Each row of a before or after table is a point. One or more steps were done to the points. Then noise was added and the rows were shuffled. The steps act on columns, c1 being the first. What was done? A step turns or swaps two columns, mirrors them in a line or flattens them onto one, adds a multiple of one to another, or multiplies or shifts one. Angles are multiples of 10 degrees, from the lower column toward the higher: turns from -170 to 170, lines from 10 to 170 but not 90. Use the fewest steps. Two steps may share a column if one is a turn and the other turns, adds or multiplies; they go together, in the order done. Otherwise the lowest column goes first.

Before (9 x 3):
[[ 31   4 -39]
 [ 94  -2   8]
 [ -7 -39  28]
 [-71  -3  10]
 [  2 -41 -11]
 [ -2  -9  80]
 [-53  -8 -45]
 [ 38   6 -58]
 [ 20  57 -64]]
After (9 x 3):
[[-22  -8 -46]
 [ 36  -1   9]
 [ -1  -9  80]
 [ 15   4 -58]
 [-29  -3   9]
 [  0 -40 -10]
 [  7  58 -63]
 [ -2 -38  29]
 [ 12   4 -39]]
Steps: multiply c1 by 0.4

Before, 8 rows:
[[ 55 -25  -2  39 -34 -25]
 [-29  18 -55 -26  -8 -19]
 [ 28 -34   3 -24  -7 -26]
 [ 61  -7  -6 -23 -95   0]
 [ 39 -17  19   4   3  -1]
 [-13   3   8 -31  -2 -21]
 [ 44  23 -46 -13  -2 -27]
 [ 52 -29 -14  13   2   1]]
After, 8 rows:
[[-25 -28  -9  20  -3  -9]
 [ 11   2  -8  43   5 -38]
 [ 50  28  13  10   8 -25]
 [ 24 -30  44 -10  25 -46]
 [ 36  17 -14   8 -11 -21]
 [-35 -31  44   0  33  -6]
 [ 38  47 -21  -8  31 -47]
 [ 55 -15 -47  20  83 -24]]
Steps: turn c1 and c6 by -30 degrees; turn c2 and c4 by -130 degrees; turn c3 and c5 by -150 degrees

Before (14 x 11):
[[ 85  27 -17  27  27 -58  71   6  24  65 -50]
 [-20  -3  14   6 -20  28 -46  -5  16  62 -52]
 [ 52 -27  26 -26 -73  16  31 -30 -36 -33  29]
 [  4 -68  59  26  34  -2   0  66  26  57   0]
 [ -7 -17  80 -11  19 -36 -29 -29  26  64 -51]
 [  6   6   2 -26  10 -31 -20  18  21 -46 -36]
 [  4  18  82 -81 -13 -21 -42  -2  21  51  28]
 [ -9 -13  56  31   1  15  49  68  21   0 -53]
 [ 52 -33 -12 -18  34  13  -3  26  -2   3 -33]
 [-13 -64  26 -50  34  21 -43  22 -49 -12  33]
 [ 13 -78  16 -22  32  16  60   0  48 -21  30]
 [ 87  10  89 -28 -36  19 -19   5  40  43 -10]
 [ 32 -65 -22  16 -42 -48  61  76 -25  40 -72]
 [ 10 -89 -20   9   1 -34 -32  39 -42  16  32]]
After, 14 rows:
[[ 15 -34  -3 -16  38  19  62  -8  85 -22  31]
 [ 11  20   7 -28  10 -36 -15  15   6 -44 -38]
 [ 92  31  87 -31 -33  17  14   6  16  38 -13]
 [ 88  34 -37  28  26 -55  64   3   1  66 -52]
 [  5 -37  63  27  33   7  21  62  67  55  -1]
 [-10 -76  38 -47  34  18 -32  22   2 -13  34]
 [ 54 -26  -6 -20  37  10 -11  23  20   6 -39]
 [ -9   3  35  28   3  16  64  75  26  -1 -50]
 [-14   9  29  10 -25  27 -34   0  14  56 -51]
 [ 46 -43  12 -29 -69  13  41 -29 -18 -35  31]
 [  8 -97  -8   8   2 -40 -40  42  22  14  22]
 [ 40 -59 -44  17 -47 -48  48  77  23  38 -73]
 [  0  25  92 -84 -12 -21 -10   5   7  52  24]
 [ -6   8  85 -13  15 -36  -3 -28  28  66 -49]]
Steps: turn c2 and c9 by -40 degrees; turn c3 and c7 by 20 degrees

Before:
[[ 49 -23  29  50  52 -23   3  55  14  31  38  24  45   7]
 [ 48 -25  -3 -19  19  47  -2 -10 -33 -41  14  35   1  -8]
 [ 61   3  -9   8 -29 -18  40   2 -18  30 -52  55   3  -8]
 [ 24   1  -6 -30   5  -8  31  -8  19   4  13  46  -9 -72]
 [ 64  21 -27  -4 -18   6 -35  26  10 -54 -47  12 -40 -39]
 [ 11 -23  -8  23  12  12 -12 -34 -59 -15   5   2 -36 -30]
 [ 16  47  53   4 -38  28 -50 -28 -67 -49  22  70  18 -29]
 [-12 -19 -30 -18 -19  -1  13 -28   5 -48 -20  10 -30  -1]
 [ 55 -16  39   9  26  35   5   2  14  16 -61   0  50 -49]
 [ 16  28  28 -36 -23   4  17 -14 -27 -10  -3   7  10   4]]
After (10 x 14):
[[ -8 -47 -31 -21 -19  15  17 -26 -30 -47 -23 -10 -29  -4]
 [ 29 -42  36  13  24 -54   9   3  61  14 -64 -28  50 -53]
 [ 34  19  54   8 -37  20 -48 -26 -49 -47  22 -67  15 -26]
 [ 18  -3  30 -32 -20 -11  14 -12 -17 -13  -5  -6   9   6]
 [ 54 -15 -24  -6 -20 -36 -40  30 -29 -53 -47  -8 -43 -42]
 [  7 -46 -11  24  10 -14  -8 -33 -91 -11   4  -8 -37 -35]
 [ 80 -25  -8   8 -28   1  45   2 -15  31 -55 -22  10 -11]
 [ 44 -29  -5 -28   6  12  33 -10  12   4  12 -20 -11 -73]
 [ 36 -51   5 -19  21 -36  -6  -8 -28 -44  14 -60   0  -8]
 [ 65 -55  30  43  53  -4   6  52  61  25  42   5  44   9]]
Steps: turn c6 and c12 by -130 degrees; turn c1 and c6 by -40 degrees; shift c2 by -30; add 1 times c13 to c9

Before:
[[ 12  13 -39 -26 -22  38 -38   5 -37 -22 -20  56  18  -2 -46 -27  34  46
   44 -24]
 [ 34 -16  -3  33  52 -33  17  -9 -40  42  -4  27  -6 -31  22  27  31  15
  -33 -32]
 [ 44  44 -20 -43  -7 -27  -8  30  -9   8   6  24  -8  22   7 -39 -14 -22
   22  64]
 [-18  58  -5  28  34  20  -2 -53  15   3  45  35 -12  28  29 -42 -38  25
  -50  59]
 [-53  31  24  25 -21  23 -20 -61 -19  20  47 -40  -4 -38  26  -7   3  71
   31  15]
 [-42  57  -8  36  44 -29   3 -44   2  13   9  -7 -34  25 -24  14 -36  22
   31 -23]
 [-27  -8 -46 -27 -24   7 -62 -41 -59  34 -22  27 -17 -14 -15  18 -21  48
   40 -28]
 [-20  35  11  18  39 -10  13  36  11  44  -1 -37  -4 -22  23  20  21  73
    2  12]
 [ 14 -10  28  45  -2 -22  -9 -36  20  -5  -8 -37  39  33  45  31 -24 -23
  -11 -24]
 [-21  -7   5  52 -17  22  24 -59  23  11  -5  36  20 -50  21  52 -36   5
    6  35]]
After, 10 rows:
[[-19  31   3  52 -15  15  24 -34  25   9  -2  31  23 -48  22  57 -93   8
   49  35]
 [ 49  56 -19 -46  -9 -26 -11  36  -7  11   2 -51 -14  21   7 -38 -31 -17
  -13  61]
 [ 11  58 -42 -29 -23  47 -39  36 -36 -26 -22   7  22   2 -47 -26  88  47
   22 -24]
 [-22  79  -7  27  30  18   5 -76  15   5  46 -62 -18  29  35 -42 -91  31
    8  63]
 [-56  -7  24  24 -25  18 -19 -13 -21  24  43 -62  -3 -33  27  -4  -1  66
   67  17]
 [ 38  11  -2  35  54 -35  18 -24 -41  40  -3  34  -4 -34  23  30  75  17
  -21 -29]
 [ 13 -40  26  46   1 -26  -9 -38  21   0 -10  -6  44  36  44  35 -56 -20
   20 -27]
 [-38  42 -13  37  45 -27   5  -8   5  17   7 -86 -29  27 -23  14 -88  22
   49 -20]
 [-31  19 -45 -26 -24   9 -60   6 -56  31 -22  26 -19 -17 -18  20 -56  46
   65 -27]
 [-21  -5   9  16  42  -7  16  21  13  42   0 -69  -3 -22  27  22  52  72
  -31  12]]
Steps: multiply c2 by 1.6; turn c2 and c12 by -60 degrees; turn c8 and c19 by -50 degrees; multiply c17 by 2.5
